Rows are points. The points of each table are mixes of a few directions, plus a little noise. Count the directions of each table, and those that both share. Where both have some left over, give the other angles between the two spaces (their principal angles), to ten degrees, smallest first.

First (6 x 3):
0:  -5  -3 -22
1:  42   7  21
2:  22   1 -18
3: -22  -6 -37
4: -31  -2  31
5:  -5   1  25
Second:
0:  -3 -16   2
1:  -8 -36   3
2:  13  60  -6
3:   0  -9   1
Directions: first 2, second 1, shared 0; angles 70

First, 6 rows:
0: -10  22   1  -1  16  -1
1:  26 -60  -2   2 -43   3
2:  -8  19   0  -1  15  -1
3:   6 -15   0   1 -10   2
4:  -9  21   1   0  15  -1
5:  -5  12   0   0   9   0
Second:
0:   5  19  15  -5  11 -14
1:   9  47  16   0  -3  -6
2:  17  -8   6  -6   9   3
3:  -6 -41 -20   8 -24  14
4:  -7 -37  -9   3 -12  -2
5: -15   5 -19   7   3  21
6:  -5  13  11  -5  16 -17
Directions: first 1, second 4, shared 1

First, 9 rows:
0: -11  -8  -8  32 -10   9  44  35
1:   6  -1 -13  -9  -4 -10 -14 -21
2:   2   0 -21  33 -22   3  24  -6
3: -20  11  17 -25  17 -16  -1   6
4: -26  29  54 -21  26  -3  -5  11
5:   8   1   6   6   0  11  -7  -4
6:   7  -2   5 -13   6   2 -19  -6
7:  16 -19 -28  14 -14   7   3   2
8:  18 -10 -13 -17   0  -3 -27 -18
Second, 9 rows:
0:  -7   3  18  34 -60 -14  12 -23
1:  -1   1   4   7 -11  -2   2  -5
2:   2   0  -4  -7  11   3  -2   5
3:   5  -2 -13 -22  39   9  -8  15
4:  -4   2  10  19 -33  -8   6 -12
5:   2  -1  -5  -9  17   3  -3   6
6:  -5   2  13  24 -41 -10   8 -16
7:   2  -1  -6 -11  19   4  -3   7
8:   7  -3 -19 -34  60  13 -11  23
Directions: first 4, second 1, shared 0; angles 40

First:
0: -10   9  -3  -1 -15   0  -9 -11 -23  -9  12
1:  11 -12   5   2  21   6  12  17  31  11 -18
2: -10   6   0  -1 -10   9  -5  -6 -19  -7   7
3:   0   4  -4   0  -8 -12  -5  -9  -7  -2   8
4:   4  -5   2   0   7   3   5   6  11   3  -6
5: -13   6   1  -1 -10  14  -6  -5 -21  -8   7
6: -15  -2   9  -2   2  41   2  11  -9  -5  -9
7:  32  -6 -10   4  12 -60   6  -4  38  17  -1
Second, 8 rows:
0:  -9  -4   9  -1   5  34   4  12  -2  -2 -10
1:  24  -7  -5   2  14 -39   7   1  33  15  -5
2: -11   9  -3  -1 -15   3  -8 -10 -23  -9  12
3: -13  12  -4  -2 -19   1 -12 -14 -30 -11  16
4:  17  -8  -1   2  14 -21   8   5  28  11  -8
5:  -2   4  -2   0  -7  -6  -3  -6  -8  -3   7
6: -18  -4  11  -2   4  52   3  15  -9  -5 -12
7:  10   0  -4   2   2 -23   0  -4  11   5   2
Directions: first 2, second 2, shared 2

First:
0:   8  -2   2 -27  -4  -4  -2  32  60 -11   3  -9   9 -11
1:  -2   1   3   6  -5  -3  -3   2  -9   0   7   0  -3   1
2:  -7  -1  -9  -6   5   2   2  10  26   9  -2   7  -4 -11
3: -21   4 -12   4 -25  10  -4 -21 -31  -1   6   4   0   3
4:  11   8  -5   4  18   9   3  -7  -3  15 -20  -1  -4   8
5:  21   7  -4  12   7  11  -4  22  -3  16  -3 -22 -12  -1
6: -19 -45  -3 -12  21  -9   9 -46 -10 -32  -5  19  17 -29
7:  38  16  21   4  21   1   1   4  -9   7 -20 -17   2  30
8: -30  11   6  16 -36 -16  -5   4 -21  -2  32  19  -6   9
Second (8 x 14):
0:  19 -11 -14  -2   7 -28  34 -25 -14 -16   1   5  -4   2
1:  13 -25   1 -19   0 -25  59   9 -18  11  -7   2   4  35
2: -16  22   4  15  -2  28 -55   2  18  -2   5  -3  -2 -26
3:   4  10 -10  12   5  -2 -19 -23   3 -19   6   2  -5 -23
4: -15  -3  16  -9  -8  17  -1  34   4  26  -6  -5   7  20
5:  -2  13  -5  12   2   8 -30 -14   7 -12   5   0  -3 -23
6:  -1   6  -2   6   1   3 -12  -7   3  -6   2   0  -2 -10
7:  -3 -12   9 -12  -5  -1  23  23  -5  19  -6  -2   5  25
Directions: first 6, second 2, shared 0; angles 50, 70
